Every row gives one point. Before rounding, the points of a table are all equally far from one centre. They may lie mostly on one side of it. Write the centre, to within rounding.
(in the rows, 128 means zero)

Points:
[[138 182]
 [107  87]
 [ 73 107]
 [ 98  89]
 [ 67 118]
 [ 74 105]
 [ 63 141]
 [ 68 115]
 [ 63 143]]
Centre: [114 137]

Points (7 x 4):
[[179 115 168  88]
 [139 111 213  96]
 [150 168 164 180]
 [136  92 175  87]
 [137 174 209  97]
 [101 114 187  86]
 [174 102 177  96]]
Centre: [136 139 167 126]

Points:
[[145  92  98 124 200 143 112 188]
 [108 115 105 170 172 147 133 247]
 [117 207 157 162 169 112 174 151]
 [ 81 177 159 192 163 104 103 204]
 [139 171  91 117 157 156 156 230]
 [141 129 126 167 177 188 104 146]
 [143 160 130 162 170  79 143 113]
 [147 140 153 204 198 149 127 159]
 [154 128  89 197 173 147 120 180]
 [175 181 161 170 176 118 174 160]
 [143 185 129 180 185 107 171 215]
 [109 148 121 173 191 174 184 176]
 [ 66 109 116 150 125  80 101 161]
 [162 122 105 177 121 127 185 145]
 [195 151 123 168 168 140 172 177]]
Centre: [122 136 142 141 146 124 137 180]

Points, 14 rows:
[[ 87 161 168 106 121 123 135 161 121]
 [115 140 124  53 160 127 122 124 107]
 [ 52 110  82  85 137 164 150 110  86]
 [ 79 103 135  76 166 127 113  97  77]
 [ 17 155 152  88 136 136 182  73 100]
 [ 26  68  93 112 134 126 120  94 114]
 [ 85  89 121  74 201  83 146  88 148]
 [ 68 144  92  89 143  85 146  87  78]
 [ 49  96  98 107 143  60 149  56 124]
 [ 37 123 110  75 125  99 132  84  81]
 [ 61  71 148  95 127  81 115  52 133]
 [ 31 128  98 129  66 139 166 111 157]
 [ 37  60 121 109 128 106 122 128 129]
 [ 67  87  91 101 113 130 138  65  78]]
Centre: [ 77 126 128 112 136 130 149  89 148]

Points, 17 rows:
[[121 136 115 158 170 198 189 130  99 132 124 152]
 [110 104 144 195 172 213 195 112 146 149 150 117]
 [ 49  96 193 129 175 212 200 108 158  94  95 111]
 [ 77 162 162 126 184 183 189  59 168 141 161 102]
 [ 65 131 115 115 164 153 187  64 142 152 115 121]
 [ 43 160 147 120 179 160 167  92 158 170 106 108]
 [ 71  95 181 142 156 157 162 135 122 149  31 108]
 [ 82  69 156 183 170 162 190 104  63 148 150  90]
 [116 151 187 134 182 131 217  56 120 114 155 149]
 [ 61 138 204 105 180 134 188 125 106 157  71 166]
 [ 58 125 161 190 138 173 177  98 165 163 139 112]
 [ 81 126 149 150 146 148 195 102 138 133  97 184]
 [ 56 106 163 141 203 132 215  93  88 143 129 147]
 [ 76 139 147 138 205 153 154 128 139 160 125 184]
 [ 61 138 162 138 135 143 183  62 126 149  78 125]
 [ 95 150 139 153 179 163 145 124 124 107  72 149]
 [ 82 140 166 108 163 198 189  45 103 141 129 150]]
Centre: [112 108 190 115 161 157 165 124 125 138 135 105]

Points (24 x 18):
[[125  55  64 142 164 135 182  71 132  61  39 156 117  50 113 158  91 155]
 [188  96 155 182 128 116 155 141 158  54  30 153 119 116 131 154  88 173]
 [132 109 147 143 158 121 115  98 148  41  36 134 126 101 139 115  56 131]
 [127  91  95 133 127 120 173 113 125  90  50 140  61  64 107 119  51 164]
 [115  87 113 146 162 128 187  79 104  94  53 139  99 147 141 126  55 116]
 [192 127  69 113 139 113 129 129 175  72  24 168 120 108 130 111 108 158]
 [170 104  89 155 113 134 197 101 126  30  45 180 130 114 138 138  74 135]
 [179  76  49 112 148 168 136 114 145  67  46 195 121 130 158 116  94 158]
 [115  97 118 121 122 156 151 152  63  96  84 164  76 111 116 116  68 142]
 [167  92 112 147 102 138 142 119 100  77  28 138  77 133 165 114  72 122]
 [173  49  58 108 108 109 145  98 104  67  52 119 139 146 119 135 104 159]
 [168  53 108 152 138 134 184 104 147  57  65 135  83 158 111 122 111 109]
 [162  97  65 154 120 112 196 126 135  64  86 149  83  62 114 116  57 140]
 [115  84 109 186 147 154 156 108 106  55  72 216 141 147 114 152  93 184]
 [147  67  85 164 162 120 202 146 163  89  76  99  50  61 105 151 108 122]
 [148 111  92 125 192 109 184  65 131  65  61 116 113 142 126  95 117 165]
 [122  39  68 175 152 134 139  75 151  78  61 136  69 103 147 130  65 192]
 [139  53  74 182 119 127 146 112 131  30  51 150  76  66 132 112  96 130]
 [123  85  92  87  84 133 170 145 116  94  58 104  87 134 101 108 155 107]
 [130  92 100 137 134 173 122  84 102  70  24 192  92 117 132 139 107 106]
 [156 110  77 145 176 121 105  68 130 119  35 126 113 146 106 142  93 123]
 [175  76  59 146 108  77 146 169 161  53  66 158  98  98 130 144  89 128]
 [184  97  49 155 149 120 135  62 122  94  52 107  85 109 139 139  70 177]
 [112  60  81 185 115 167 170  90 124  77  52 106 106 128 130  61 106 137]]
Centre: [118 109  92 149 130 149 147 127 146  94  94 123 127 104 153 159 130 155]

Points (26 x 20):
[[113 124 105  99  52  96  96  41 112  28 125 147  89 113 137 115  71  99
  132  66]
 [ 72 122  90  94 115 130 123  71  67  49 116 134  94 111  95  92 101 140
   82  77]
 [117 123  88  85 109 120  97  69 117  44 140 124 117 149 112  92  79 161
   85  71]
 [ 57 127  98  77  95 120  96  88  79  42 117 154  83 103  90  92  96 154
  131  84]
 [ 64  89 117 106  89 115  89  77  72  52 121 122 145 122 131 115  72 109
   97  71]
 [111 110  98  85  51 121  94 104  72  75 138 144 107 109 160  97  52 158
  121 100]
 [ 86  95 142  85  76 118 107  41 126  55 132 160  84 125 108  62  48 119
  122  89]
 [ 82 112  76  82 131  89  60  86  77  45 110 161 107 128 125  98  83 165
  119 115]
 [110 109  70  69  72  77 113  78 159  58 102  95  38 123 122 100  71 145
  113 119]
 [ 86 131  67  92 103 111 134  67  84  67 127 129 122 105  98 122  26 146
  113  70]
 [112 105  76  87  62 103 147 109  74  54 141  90 114  94 126 142  55 137
  114 129]
 [ 94  76  99 105  64 108 107  56  56  59 125 160 114 111 116 125  78  78
  128  61]
 [ 95  92  48 117 141 135 120  81 118  67 132  78 129 112  77  98  63 146
  126 135]
 [ 58 124 104  63 102  92  83  80 128  39  85 131 101 110 103 125  60 116
  105  91]
 [ 94  91 135  97  69  85 104  41  94  72 124 132  86 103  78  78  43 138
  128  96]
 [ 90  96  86  75  65  79 113  81  77  21 120 144  82 144 116 112 111 151
  145  66]
 [115  88 114 115  71 146 129  82  95  92 163 131  83  77 111 118  80 129
  116  62]
 [ 72  89  94 108  86 113  90  52 114  32 145 148  94  93 133  75  80 152
  135 106]
 [ 70 100  80  93  89 113  88  90  53  59 117 136 116 114 139  99  94 157
  116  68]
 [ 73 109 101 106  95 130  86  59  80  47 139 146 110  93 137 123  70 147
  120  77]
 [ 68 102 101 119  92  91 116  78  78  17 118 151  68 128  99 170  95  90
  150  84]
 [ 43 111  97  99  72 108  79  72  87  51 129  99 115 138  79 124 102 110
  115  78]
 [ 93 105  76  79 124 100  98  70  69  25 143 133 121 128 113 146  67 131
  102 117]
 [ 85  86 134  49  98 105 138  60  77  61  99 117  92  85 110 102  78 167
  137 101]
 [ 80 106 136  59  84 109 114  86  73  32 131 188 111 121 111 113  95 106
  144  74]
 [103 112  89  87  86 105  85  65 132  40 135 108 115  96 145 116  75 118
   97  74]]
Centre: [ 98 117 101 109 104  97 138  81 118 110 113 137 106 147 126 116 102 110
 153 127]
